Each row is a point. The window is the flat piece filled in between its corners: a triangle in 3 columns, a solid with four corners in 4, and so on. A path goes straight from each point to the next, and from the last back to the first. After which points does the path pass through the window?

Window (3 x 3)
[[ 14  32  60]
 [-28  14   6]
 [ 11 -18 -27]]
Path:
(1): [-8 19 54]
(2): [55 52 26]
(3): [ -6  21 -37]
(4): [ -8 -35 -32]
(5): [-15  13  58]
(6): [-1 51 43]
(7): [ 0 47 28]
(8): [-19  14  41]
Through the window after points: 1

Window (6 x 6)
[[  1  22  21   7   7  34]
 [-16 -31   4   2  19   5]
 [-48  25   9  -4 -14  30]
 [ 26  17   2  38 -15  -1]
 [ 13  10  26 -50  10 -10]
 [-30  -7  60 -25 -33  42]]
Path:
(1): [-32   7  46 -19 -22   8]
(2): [-23  20  24 -13  -5   3]
(3): [-26  15   4 -21  -7  35]
(4): [ 6 12 -5 -3 -2 14]
(5): [-16  29  38   2   5 -10]
(6): [-35  15  24   3  -6  12]
(7): [  3  29 -22   3 -26  44]
(8): [-15  -2  19 -20  -8  33]
Through the window after points: 2, 6

Window (8 x 8)
[[  9  -5  13 -13 -30  16  27  23]
 [ -6 -32   7  22  31 -29 -25 -35]
 [ 13 -20 -17  29  11  24 -17 -25]
 [ 27  27   0  33 -30   0   6  22]
 [-16  24  23  28 -18  22 -52  60]
 [ 42  -9  23 -35  -1  14  14 -34]
 [ 21  26  38  41  -2  32  35  22]
 [-15  47   3 -21 -14  13  21  39]]
Path:
(1): [  6  11   1  26 -41  20  13 -12]
(2): [26  8 17 10  7 -5  3 19]
(3): [ 29 -10   4  10  22  17 -15  31]
(4): [-29   3  -1   1 -43   7 -25 -10]
(5): [-17   7  18  14 -29  19  16 -20]
(6): [ 19  -5   0 -12  17 -12  -3  34]
(7): [20  8  3  6  6 22 14 34]
(8): [  9  27  23  17 -42  26  16  -7]
(9): [-26  25  18  10 -11  22 -36 -31]
(10): [22 11 18 24 -4  8 -3 52]
(11): [ 52  -5   5 -21  28   4 -17  18]
(12): [  5  -3  16  25 -14   5   3 -12]
Through the window after points: 1, 5

Window (9 x 9)
[[ 21   7   4 -18  -4  14 -12 -26  36]
 [  6  -6 -17  34   5  -2  11   5 -53]
 [-23  -8 -23   3   5 -29  23 -39 -24]
 [-10 -26  13  -7  17   4 -41 -26  24]
 [-20   9 -29  39  13  -2  15  13   4]
 [ -6   6  35  16 -26   4   6 -43  28]
 [  9  32  -3  15  31  -9  25  60 -20]
 [-16  26   4  13  15  22 -11 -10  -1]
 [-20 -11  -1 -11 -27   5  32 -18 -10]]
Path:
(1): [-7 -5  0  9 18 14 17 -7 -7]
(2): [-19  -9  -7   7  10  16  12 -35  -4]
(3): [ -1  -6  -5  11 -18 -10  -3 -19 -17]
(4): [-22   2   0   4  -6 -14   0  -8  -3]
(5): [  6 -13  -3  31  29  22  40 -17 -27]
(6): [ 16 -17   6  14  31  43  -5  -1  12]
(7): [-13  39  -1  -5 -11 -17  -2 -12   3]
(8): [ -9   5 -20  18   0 -31   3   3   0]
Through the window after points: 6

Window (11 x 11)
[[ -6   9  -1 -36  31 -24  28  44 -19  12 -33]
 [-16 -30 -52 -17 -44  43 -25 -45  -2   1   7]
 [  0 -25  20 -23   0  44   2  23  41 -21  -5]
 [ -8 -37  50 -13  28  22  -9  15  -9 -37 -24]
 [-40   2 -33 -20  -1   1  -2 -58  21  19  11]
 [ 13  26   1 -12  20 -44  25  21   2 -36 -33]
 [ -6 -32  35  32   0  19  -4  36  11  -6 -10]
 [-40 -23 -39  -4 -12  43  33 -34   2 -14   4]
 [-22 -17 -50   5  12  41 -17 -31  24   1 -29]
 [ 34  35  22  -2  51   5  15  31 -18  -7  -8]
 [ -6  60  27 -14  16  -5  17  25 -13  -6 -49]]
Path:
(1): [-16  -7  14  -8  11  10 -15  39  18 -16  15]
(2): [-12  34 -30   0  34  48 -43  42 -25 -28 -17]
(3): [  6 -32  36 -19  -9 -28  42 -24  35   9 -23]
(4): [ 29 -41   7   2  -9  16  18   3 -21  10 -42]
(5): [-54  33  -9   4  12  20 -25  -7  49 -40  25]
(6): [-19  13 -19 -22  18  11   1  10  -2 -15  -8]
(7): [ -6  -6 -10 -17   0  15  11 -23   2   0 -17]
(8): [ 15 -27   6   3 -32   1  19 -39 -17  14 -48]
(9): [-44  11 -30 -14  26  24   0   0  25 -15  15]
(10): [-27   2 -15  -5   4  15   5  -3   2  -7   3]
(11): [ -5 -17 -12 -25  -1  14  29 -15  -2   5 -38]
(12): [ -7 -27  16   2   9  24  13  -5  -7 -11 -35]
Through the window after points: 8, 10, 12

Window (14 x 14)
[[-50 -16  -6  18  -1  -2 -13 -18   4   7 -33  12  12 -37]
 [  1 -13  44  13  43 -18   5 -10  -3  32 -10   9  -9 -59]
 [  0  -9  -8   2   4 -40  25 -11 -12  13  -5 -14  25   7]
 [  5  -1 -20  26  -6  27   8  30 -33   0  12   6   7  16]
 [-26  -4 -14 -41  -9  10 -13  16   6  14 -50 -11  11  32]
 [-21 -33  19 -13  -2   2 -31 -16 -23 -14 -17 -35  16  -9]
 [  4 -16  20  18   0 -21   6  -6   6   9 -13  23 -10  21]
 [ 11 -39 -13   1 -23  12  -9   5 -44   4 -39 -10 -16  -7]
 [  0 -17 -53 -49  -1 -44  -7  53  -8  48  30  11  16  28]
 [ 38 -15 -41  29  42   1 -14  13   1  -7  11 -21  13   8]
 [ -4 -11  10   8  19  23 -15 -31  26  30 -10 -42  -8  18]
 [-25 -18 -21 -46   6 -28  15 -17  -8   8  -4  28  11  -7]
 [ 35  -8  24   8 -22   9   2 -30  14   6 -19  -8  20   5]
 [ 33 -54   0  19 -16  25  39  -5  32  -3 -31  -5  25  38]]
Path:
(1): [  7 -57  26   1  22  10 -10  17 -38  27 -10  17  49  17]
(2): [ -2 -36  16  18  20  11 -34  -8 -20  38 -25 -13  17  14]
(3): [-20   2 -23 -26 -12 -36  34 -10  20 -15  -7   5  -3 -35]
(4): [-12  11 -16   7 -17  -1 -23   2   4 -21   5 -15 -10 -17]
(5): [  2 -46 -11  -9  38   0   9  -1  -5  37 -42   4  35  25]
(6): [-12 -39 -14   5 -18  12  -7  -1 -41  58 -36  21  26  36]
(7): [  8  10  -6   4  16 -11  13  12  10 -27  12 -21  -2 -12]
(8): [-35 -27  10   4 -13  -5  -1   7  13 -11 -17 -11  -2 -19]
(9): [  2  -4 -16  11  17   9 -15 -39 -10  36 -26   8  20  -3]
(10): [-13 -23  -2   1  21  -6  -1 -33 -22  43 -32  43   7   9]
(11): [ -1 -14  -6  11  -2   0  -8  14   7 -15  -4 -32   8 -20]
(12): [-60  15 -17 -32 -20   3  11  -5  38 -18  -5  -6  -3 -23]
(13): [ 37 -52  14  22   8  -5  -2  -2 -38  38 -35   7  24  29]
(14): [ -4 -16  -8 -30  17   4  -3 -13 -38  22 -31  27  40  33]
(15): [-10 -16  17   7 -10 -10   4  -6  21  10 -11 -12 -18 -11]
(16): [ -4  -4 -11   6  -8   5   4 -10  12  -1 -13  -9 -10  -1]
Through the window after points: 4, 6, 8, 10

Window (14 x 14)
[[  0  30   6 -17  -8   3  40 -53  22  10 -10 -58  11  25]
 [-22  32  37  12   8  21  40 -40  48  20  -5 -22  11  45]
 [  5   9  -1  24   9  20 -31 -10 -21  18  17  17 -18   5]
 [-18  11 -12  22 -12  47  21   0   5   7  -7 -21  34  32]
 [ -4 -25  39  -2 -39   3 -41  21  21 -45  19 -33  21   3]
 [ 32  16 -10   3   7  18  -1  18  31  -4  17   2 -18 -23]
 [ -2   1   1   9  10  30 -11  -5  -1 -41   8  16 -25   5]
 [-35 -20  34 -23 -30  20 -26 -15  26 -44  39  -5  60   0]
 [  1  -4  23  20  25 -12 -20  -1 -18 -23  -5  13   4 -31]
 [  5 -10  16 -21  10  22 -16  25  -5   2  -5  11 -28 -20]
 [ 21  32  16 -21  21  -8 -17  11  15 -12  -6  27  -7  21]
 [ 33 -12   8   9  -2   7 -27 -22   2 -11 -32  33 -18 -31]
 [  9 -11 -21  -2 -11 -31   2  20  15   5  -5   9 -40 -13]
 [ 18 -13 -12 -10  42 -11 -35  10  27  -2 -11   5 -27  -4]]
Path:
(1): [-22  32  -1   6 -27  10 -41  10   8   5 -20  -7   4 -16]
(2): [-16  24  -2   5 -10  21 -16 -15  19   3  -7  -1  -4  -7]
(3): [ 19 -25  15 -11   6   2  13   1   7 -16  20 -17   9  32]
(4): [ 29 -19  24 -22  31   2  22  -2   9  18  13  13 -16  18]
(5): [ -5  20   2   8 -16   5 -40  -6  16 -34  -8  -5 -10 -20]
(6): [-19  26  19 -21  -5  28 -27   1  22   0 -24  -4  -4 -41]
(7): [12 -9 -5 10  8 -3  5 -8  4 -5 17  8 -2 27]
(8): [ 24 -21  12  -6  30  13  13  -9  17 -24  17  11   1  17]
Through the window after points: 8

Window (14 x 14)
[[ 12 -22  14  11  17  24   0   8  13  -7  45  -9  28  19]
 [ 30  -8  23 -28 -15   9  -7  25  24 -37  -2   0 -21   2]
 [-24  -3 -13 -15  45 -36  30  -7  16   3  -2  11 -25  27]
 [-11   5  -8   1  18  -4  37 -28  16 -17   2 -10  33 -17]
 [  0   4 -24  17  40 -45  -9  24  12 -24  16  25 -10   3]
 [  3   7 -33  15   1 -26  -3 -10 -35  26 -36   1 -12 -17]
 [-20  14 -28  13   2  39  12  11   1  21 -25 -10  21 -25]
 [-20 -18  33  17  29 -25  -6   6  -6   9  49  33  17 -27]
 [-18  28 -27 -22 -25  25  42  11   1 -15  17   4  23  -1]
 [  3  17  10  53 -22  16   6 -10  -9 -11   1 -21 -11 -30]
 [  5   2  -4  -7  15  18  38  -3  -4 -11 -13  33  -1  12]
 [  6 -44 -20  47   4 -20  12   5 -15 -22 -11 -10 -39 -18]
 [-23   9  16 -12 -41  41  -6 -21  -2 -14 -37   3  23   6]
 [-21  24  24 -17  11  19 -24 -13 -20 -41  -4 -29  13 -18]]
Path:
(1): [  7 -26 -19  -3   6  -5  -1 -24  11  -5   7   6  -3 -18]
(2): [-12  20   9  10 -11  10 -38 -60   3  -8  25  28   1  21]
(3): [ -9 -18  -1   0  23 -11  35  41  -1  -6 -12  -3   8 -18]
(4): [ -4  -4  14   6 -11 -20  21  23  18 -17  -1 -19  20 -11]
(5): [  3   5  -8 -12  11  22   6 -10   0 -14   8  13  -9   4]
(6): [  1   2 -15   0  10  -3  -1  -2  10 -18  16  14 -16 -20]
(7): [-20  -5  36  12  -3 -10  23  11 -23  -2 -28  -9  23   3]
(8): [-14  -5  15  13  15  -6  30  21  -3   5  -4   7  13  -4]
(9): [  1   6 -20   3   6 -19 -42 -26  -8 -15  43  22  -9 -29]
(10): [-16  11  -7   3  11  21  13 -19  -3  -7  -5  17  -3 -13]
(11): [ -1  -1   2   6 -12 -13  15  13  -3 -14 -18 -13  11  -2]
(12): [  0  -2  33 -15  -2 -36  -1  41 -35  -4 -18 -24  19 -15]
(13): [-14  12 -46  20  26  16   8 -35  21 -12  10  23 -20   4]
(14): [ -7  50 -18  -3   1  33  -8 -41   5 -26   8   2 -42 -22]
(15): [ -3  -7   2  24   6 -11  15   8   0  -9   0  -5  17 -10]
(16): [-27  46  39  18  -6  15  27  34 -32  -9 -16 -10   6   7]
Through the window after points: 2, 4, 8, 12, 14

Window (14 x 14)
[[-43  32  17 -23   0 -10  22  23 -40  17 -30  -3  12  -5]
 [-14  25 -29  14 -17 -47 -12 -30  28 -15  15   0  -2   2]
 [ 22 -11  -4 -37  10 -18  -9   0 -15  14   0  -2  23  13]
 [ -4   4  -7   9  -6 -17  -7 -25  31 -34   3  32  21 -22]
 [-23 -18 -13 -36   2 -24  25  -9 -31 -34   2 -59  12  12]
 [ -1  -5 -18  -1 -25 -13   7 -18  -2   1 -11  -4 -20  -8]
 [  1 -27  32   5  30  -8  16 -34 -45 -12  -3  -2  -2  21]
 [-12 -14  14  -7   6  23 -52  20 -15 -10  13  15   8 -39]
 [-17  -3  56  17  -6  16 -18 -25  13  -2  -2  10  17 -40]
 [ 14   2 -20  23  54  15  12   0  25   7 -21   1   0   3]
 [ -9  26  10 -14  -2  18   1  -9  -1  -6 -28  -6  23  24]
 [ 11 -22  35  10  23 -41  -1  -7  33 -25   3  35   6  40]
 [ 18   5 -27  28   1 -16   9  14  -3 -24  18 -15  14   4]
 [-37 -32   3  40   0 -22   8 -24 -25  17 -25   5   1   0]]
Path:
(1): [-18  -6  -4   3   2   1  10  -2   4  -7  -3  -2  18  16]
(2): [ -8  -9 -12   6  -5   4  33 -20  -5  -6  26   7   6  15]
(3): [  1 -15  10  11  18 -15 -24  -9   1  -4 -19   2   5  -9]
(4): [  0   2  16   2   4 -28 -11 -19 -33 -37 -17 -15  -2   0]
(5): [-10 -25  17   0  22   9  16 -16 -12   8   7   6  10  12]
(6): [-10  -1  -9 -17  -9  18  12  -7  -2  -5  25  26  23  -4]
(7): [ -8  -1  17  13  13 -17 -21   2  -7 -12 -26 -11   2  -1]
(8): [-12   8  -4   9   5 -14 -23   0   1 -27 -36  -6  10  -9]
(9): [ -9 -11  17 -12   3   1  10 -19  -5  10  12  18   5  -1]
(10): [ 10 -36 -18 -16  -2   6  -8  15 -38  40  60  31  24  -3]
(11): [-13  18   3  12   3 -11  -4 -13   8 -34 -29 -23   2 -12]
(12): [ 25  -8  15  -7  -1 -14 -27  -6 -18 -29 -22 -32   2 -16]
(13): [-15  -1 -12   7  11 -10  20  -4   2   8   7   7   6  16]
(14): [-35  -6 -12  26  -8  15  21   2   9   2  13  13  22   8]
(15): [ 42   4  13 -15  20 -40 -21 -14 -12 -32 -10 -30  -1 -16]
(16): [ -2  15  19  12  18 -15  -3 -14 -16  -8 -21   1  -7 -22]
Through the window after points: 4, 6, 14
